Every row gives one point. To make a cloud, some directions were put in groups of two or more. Within a group, all points are equally far from the middle, so they leave a hole (a ring in 2 directions, a hollow ball in 3). The other directions are filled evenly. Then the cloud was stretched, turned, moved and blurred a little. How many holes are there, and how many directions does each take, smallest first?

Cloud (22 x 3)
[0.025 0.067 -0.018]
[-0.067 -0.003 0.041]
[-0.066 0.005 0.007]
[-0.047 0.023 -0.022]
[0.002 0.065 0.018]
[-0.086 0.044 0.019]
[-0.054 0.042 -0.032]
[0.024 -0.031 -0.023]
[-0.070 0.008 -0.077]
[0.009 -0.011 -0.055]
[0.025 -0.023 -0.022]
[-0.058 -0.027 0.031]
[-0.032 0.052 -0.039]
[-0.029 0.046 -0.046]
[-0.055 -0.008 0.035]
[-0.030 -0.017 -0.035]
[0.023 0.031 0.008]
[-0.076 0.018 0.044]
[0.006 0.015 0.011]
[-0.027 -0.022 -0.002]
[-0.007 -0.006 -0.046]
[-0.029 0.065 0.037]
Holes: 0

Cloud (28 x 4)
[0.002 0.054 -0.001 0.073]
[-0.009 0.064 -0.030 -0.023]
[-0.005 -0.045 -0.022 -0.042]
[-0.011 0.034 0.054 -0.006]
[0.051 0.040 -0.033 0.051]
[0.046 -0.024 0.006 -0.035]
[0.004 0.050 0.006 0.075]
[-0.012 -0.047 0.029 0.058]
[0.009 -0.011 -0.072 -0.022]
[0.070 -0.023 -0.002 0.035]
[0.048 0.030 0.042 0.007]
[0.025 -0.057 -0.007 0.058]
[-0.063 -0.025 -0.022 -0.018]
[-0.055 0.038 -0.030 0.047]
[0.028 0.029 -0.070 0.000]
[-0.023 -0.053 -0.003 -0.030]
[-0.056 -0.007 -0.045 0.049]
[0.021 0.039 0.042 0.057]
[0.031 -0.028 -0.009 -0.047]
[-0.037 0.010 0.052 -0.002]
[-0.017 0.068 -0.032 -0.010]
[-0.074 0.006 -0.022 -0.004]
[-0.021 -0.025 0.013 0.081]
[0.074 -0.005 0.000 0.037]
[-0.030 0.001 0.058 0.016]
[-0.068 0.034 -0.016 -0.002]
[-0.070 0.030 -0.022 0.004]
[0.048 -0.011 0.008 -0.037]
Holes: 2 (2, 2)

Cloud (32 x 4)
[0.019 -0.020 -0.025 0.045]
[0.036 0.007 0.025 0.033]
[0.067 0.007 -0.056 0.024]
[0.026 0.025 -0.090 -0.046]
[0.007 0.050 -0.039 0.044]
[-0.008 -0.002 0.007 0.041]
[0.037 0.018 -0.075 -0.083]
[0.003 0.029 -0.040 -0.017]
[0.035 0.016 -0.039 -0.022]
[0.074 -0.038 -0.052 0.010]
[0.001 0.008 -0.035 0.028]
[0.037 -0.054 -0.039 -0.014]
[0.038 0.065 -0.049 -0.010]
[-0.009 -0.096 -0.009 -0.006]
[0.059 -0.035 -0.037 -0.066]
[0.035 -0.059 -0.001 -0.068]
[0.006 -0.054 -0.019 0.017]
[0.036 -0.045 -0.077 -0.034]
[0.038 0.024 -0.010 -0.006]
[-0.019 0.040 -0.012 0.068]
[0.051 -0.056 0.007 -0.013]
[-0.044 0.005 0.017 0.037]
[-0.020 -0.049 -0.024 -0.038]
[0.020 -0.020 0.021 0.031]
[0.040 0.055 0.021 0.031]
[0.018 -0.036 -0.067 0.025]
[0.045 0.017 0.019 -0.012]
[0.001 -0.025 -0.019 -0.027]
[-0.033 -0.013 -0.011 -0.063]
[0.032 -0.023 -0.079 -0.020]
[0.050 0.023 -0.076 -0.029]
[-0.033 -0.003 0.028 -0.030]
Holes: 0
